Each row of a before or after table is a point. The points were changed in one or more steps. Then noise was added and the rows were shuffled. The steps act on how far a point lies along the listed directions, d1 being the first. What was done? A step turns or swaps two directions, mirrors them in a line or flattens them onto one, adds a multiple of one to another, or multiplies one. Angles are multiples of 10 degrees, from the lower direction toward the higher: turns from -170 to 170, lines from 10 to 170 but not 90. Use the fewest steps. Two steps may share a direction if one is a turn and the other turns, adds or multiplies; they go together, in the order done. Otherwise the lowest direction goes first.

Directions:
(1): -0.01 -0.57 -0.47
(2): +0.22 -0.45 +0.54
(3): +0.71 +0.13 -0.17
Before, 12 rows:
+0.03 +0.25 +0.11
-0.52 +0.13 +0.06
-0.04 -0.15 +0.21
-0.39 +0.25 -0.20
-0.36 +0.28 +0.05
+0.03 +0.12 -0.23
-0.14 -0.45 -0.31
-0.26 +0.42 -0.23
+0.09 -0.04 -0.65
-0.15 -0.52 +0.47
-0.45 -0.42 +0.46
-0.56 +0.39 -0.48
After:
-0.39 +0.68 -0.33
-0.05 +0.49 -0.14
-1.56 -0.59 +0.08
-0.12 +0.07 +0.70
+0.16 +0.66 +0.21
-1.27 -0.48 -0.42
+0.05 -0.06 +0.23
+0.69 +0.38 -0.06
-0.13 +0.03 -0.27
+0.47 +0.65 +0.00
+0.28 +0.57 -0.33
-0.25 -0.29 +0.65
Steps: multiply d1 by 3; turn d1 and d3 by -70 degrees

Directions:
(1): -0.38 -0.71 -0.28 +0.58 +0.15 -0.03
(2): -0.30 -0.52 +0.39 -0.60 -0.23 -0.42
(3): -0.30 +0.10 -0.84 -0.52 +0.16 -0.04
(4): -0.18 +0.00 -0.17 +0.06 -0.93 +0.40
(5): +0.16 +0.22 -0.25 +0.30 -0.34 -0.87
Before:
+0.33 +0.23 +0.33 +0.06 +0.02 -0.29
-0.01 +0.79 -0.34 +0.41 -0.77 -0.07
+0.12 +0.18 -0.25 -0.63 -0.09 -0.66
-0.27 -0.46 +0.29 -0.19 +0.17 +0.35
-0.51 -0.31 -0.61 +0.39 -1.02 -0.21
+0.20 -0.22 +0.24 -1.11 -0.07 +0.36
+0.23 +0.86 -0.23 -0.05 -0.21 -0.48
+0.00 -0.27 +0.50 +0.11 +0.02 +0.28
-0.21 -0.34 -0.65 +0.26 -0.07 -0.34
-0.15 +0.26 -0.66 -0.42 -0.99 -0.02
+0.10 +0.68 +0.16 -0.30 -0.59 +0.24
-0.46 -0.49 -0.06 +0.03 +0.25 +0.60
-0.03 -0.33 +0.92 -0.37 +0.01 +0.49
After (13 x 6):
+0.02 +0.88 -0.23 +0.24 -0.70 +0.12
-0.08 -0.34 +0.38 +0.24 -0.33 +0.27
+0.11 -0.47 -0.05 -0.59 -0.04 -0.31
+0.29 +0.23 +0.29 +0.08 -0.20 -0.19
+0.19 +0.20 -0.15 -0.72 +0.24 -0.73
-0.08 -0.15 -0.36 -0.18 +0.31 +0.02
-0.39 -0.07 -0.25 -0.13 -0.72 +0.29
-0.19 -0.53 +0.57 +0.09 -0.49 +0.16
+0.27 +0.90 -0.16 -0.13 -0.06 -0.45
-0.32 -0.55 +0.18 -0.01 +0.06 +0.16
-0.47 -0.53 -0.12 +0.13 +0.30 +0.44
-0.06 +0.30 -0.56 -0.52 -0.56 -0.13
+0.03 +0.56 -0.02 -0.01 -0.68 -0.07
Steps: flatten d1 and d5 onto the line at 140 degrees; add -0.7 times d3 to d4

Directions:
(1): +0.36 +0.63 +0.28 -0.29 -0.21 -0.51 +0.34 +0.67 -0.27
(2): -0.32 +0.67 -0.14 +0.29 -0.45 -0.43 +0.01 -0.52 +0.58
(3): -0.40 +0.07 -0.37 +0.27 +0.15 -0.50 -0.18 -0.21 -0.96
Before:
-0.06 +0.35 -0.35 +0.08 +0.08 -0.70 +0.05 +0.06 -0.90
-0.44 +0.15 -0.49 +0.49 +0.29 -0.50 -0.17 -0.53 -0.68
+0.01 -0.94 +0.17 -0.26 +0.57 +0.59 +0.08 +0.04 +0.19
+0.11 -0.30 +0.01 -0.12 -0.47 +0.44 +0.20 -0.31 +0.76
+0.18 -0.34 -0.01 +0.00 -0.09 +0.31 +0.03 -0.30 +0.67
-0.17 -1.04 -0.26 -0.03 +0.20 +0.53 -0.01 -0.29 +0.21
-0.37 +0.31 +0.14 +0.03 +0.03 -0.35 -0.26 -0.18 -0.35
-0.34 +0.16 -0.34 +0.26 -0.12 -0.36 -0.03 -0.67 -0.05
+0.05 -0.58 +0.12 +0.01 +0.02 +0.70 -0.13 -0.11 +0.52
+0.09 -0.81 +0.03 -0.04 +0.13 +0.87 -0.36 -0.58 +0.98
After:
-0.55 -0.01 -0.56 +0.63 +0.44 -0.54 -0.27 -0.58 -1.05
-0.32 +0.47 -0.45 +0.31 -0.04 -0.94 +0.00 -0.08 -0.99
-0.38 -0.14 -0.39 +0.34 +0.01 -0.15 -0.16 -0.74 -0.23
+0.34 -0.46 +0.12 -0.05 -0.05 +0.51 +0.08 -0.12 +0.74
+0.24 -0.63 +0.22 -0.20 +0.07 +0.82 +0.01 +0.14 +0.47
+0.31 -0.83 +0.32 -0.51 +0.58 +0.53 +0.26 +0.49 +0.13
+0.16 -1.12 -0.07 -0.19 +0.22 +0.57 +0.08 +0.07 +0.07
+0.41 -1.09 +0.26 -0.31 +0.20 +1.10 -0.30 -0.15 +0.86
-0.45 +0.29 +0.10 +0.10 +0.04 -0.41 -0.36 -0.24 -0.43
+0.21 -0.52 +0.07 -0.18 -0.42 +0.70 +0.26 -0.19 +0.81
Steps: turn d1 and d2 by 30 degrees; multiply d3 by 1.3

Directions:
(1): +0.25 -0.19 +0.71 -0.58 -0.39 +0.06 -0.07 -0.63 +0.27 +0.47 +0.48
(2): +0.31 +0.74 +0.29 -0.15 -0.11 +0.40 +0.40 -0.34 -0.65 -0.62 -0.03
(3): +0.08 -0.06 -0.66 -0.49 -0.26 +0.20 -0.01 -0.03 +0.69 -0.77 +0.40
Before (8 x 11):
+0.18 -0.50 +0.23 -0.49 -0.12 +0.42 -0.12 -0.34 +0.83 -0.26 +0.45
+0.17 -0.03 -0.44 -0.69 -0.47 +0.05 +0.01 -0.67 +0.71 -0.51 +0.47
-0.05 +0.14 -0.39 +0.26 -0.05 +0.25 +0.15 -0.18 +0.20 -0.75 +0.16
-0.24 -0.39 +0.74 +0.06 +0.10 -0.25 -0.23 -0.07 -0.07 +0.98 -0.02
+0.38 -0.09 +0.44 -0.52 -0.48 +0.23 +0.00 -0.36 +0.12 -0.14 +0.67
+0.34 +0.53 +0.10 -0.56 -0.44 +0.60 +0.21 -0.66 +0.24 -0.35 +0.48
-0.29 -0.61 -0.46 +0.81 +0.29 -0.57 -0.38 +0.54 +0.06 +0.63 -0.32
+0.26 +0.44 +1.07 -0.29 -0.37 +0.02 +0.12 -0.51 -0.49 +0.72 +0.02
After, 8 rows:
+0.51 +0.77 +0.23 +0.02 -0.22 +0.37 +0.38 -0.50 -0.84 -0.68 +0.04
-0.24 +0.43 +0.14 +0.54 +0.40 +0.03 +0.19 +0.34 -0.85 -0.13 -0.52
-0.36 -0.48 -0.66 +0.23 +0.09 -0.15 -0.38 +0.36 +0.84 +0.54 +0.05
-0.36 -0.01 +0.07 +0.67 +0.27 -0.50 -0.17 +0.63 -0.37 +0.91 -0.63
-0.26 -0.36 -1.12 -0.04 -0.02 -0.30 -0.20 +0.09 +0.81 -0.37 +0.02
-0.22 -0.52 -0.53 +0.43 +0.13 -0.25 -0.27 +0.72 +0.24 +0.04 +0.02
-0.05 -0.32 -0.04 +0.00 -0.23 +0.09 -0.09 -0.41 +0.64 -0.11 +0.46
-0.18 -0.43 -0.59 +0.27 +0.38 +0.24 -0.12 +0.49 +0.58 -0.61 -0.14
Steps: turn d1 and d2 by -150 degrees; turn d2 and d3 by 20 degrees

Directions:
(1): -0.02 -0.26 +0.40 +0.49 -0.56 +0.60 -0.44 +0.50 +0.00 +0.64 -0.37 +0.30 +0.25 +0.52
(2): +0.34 -0.27 +0.13 -0.16 +0.77 +0.17 +0.18 +0.86 -0.79 +0.02 +0.51 +0.22 -0.01 +0.09
(3): +0.17 +0.26 +0.28 +0.10 -0.63 -0.38 -0.22 +0.18 -0.01 +0.42 +0.83 +0.26 +0.09 -0.90
Before (8 x 14):
+0.27 -0.40 +0.26 -0.23 +0.76 +0.30 +0.15 +0.83 -0.63 +0.15 +0.71 +0.25 +0.04 -0.14
-0.09 +0.33 -0.02 -0.29 +0.28 -0.01 +0.09 -0.15 +0.08 -0.08 +0.29 +0.12 -0.11 -0.16
+0.35 +0.09 -0.32 -0.78 +1.67 -0.13 +0.23 +0.23 -0.92 -0.68 +0.54 -0.21 -0.56 +0.00
-0.35 +0.12 -0.37 +0.10 -0.56 -0.14 +0.03 -0.90 +0.94 -0.22 -0.91 -0.49 -0.13 +0.48
+0.26 -0.02 -0.14 -0.70 +1.31 -0.36 +0.56 -0.10 -0.53 -0.77 +0.77 +0.08 -0.11 -0.27
+0.54 -0.18 +0.24 -0.24 +0.67 -0.09 +0.19 +0.80 -0.77 -0.25 +0.80 +0.02 +0.14 -0.22
+0.11 -0.06 +0.05 -0.36 +0.66 +0.08 +0.19 +0.06 -0.47 -0.07 +0.03 +0.19 -0.16 -0.15
-0.33 +0.06 -0.74 -0.29 +0.08 +0.07 -0.01 -0.04 +0.04 -0.23 -0.52 -0.46 -0.33 +0.72
After, 8 rows:
+0.12 -0.08 +0.14 -0.28 +0.53 +0.15 +0.11 +0.16 -0.48 +0.07 +0.05 +0.25 -0.12 -0.13
+0.26 -0.15 +0.13 -0.39 +0.86 -0.06 +0.25 +0.23 -0.55 -0.35 +0.67 +0.28 +0.06 -0.07
-0.33 +0.04 -0.42 +0.07 -0.37 -0.05 +0.07 -0.85 +0.86 -0.26 -1.02 -0.50 -0.15 +0.68
-0.30 +0.01 -0.69 -0.27 +0.15 +0.15 -0.02 +0.08 -0.06 -0.18 -0.53 -0.42 -0.31 +0.79
+0.31 -0.33 +0.29 -0.22 +0.64 +0.21 +0.11 +0.82 -0.56 +0.21 +0.83 +0.28 +0.05 -0.27
-0.11 +0.28 +0.06 -0.21 +0.18 +0.08 +0.00 -0.09 +0.09 +0.01 +0.22 +0.14 -0.08 -0.08
+0.37 -0.04 -0.06 -0.52 +1.25 +0.15 -0.04 +0.57 -0.94 -0.24 +0.52 +0.03 -0.43 +0.14
+0.56 -0.16 +0.35 -0.13 +0.42 -0.05 +0.11 +0.87 -0.73 -0.08 +0.87 +0.07 +0.19 -0.32
Steps: multiply d1 by 0.4; turn d2 and d3 by 10 degrees
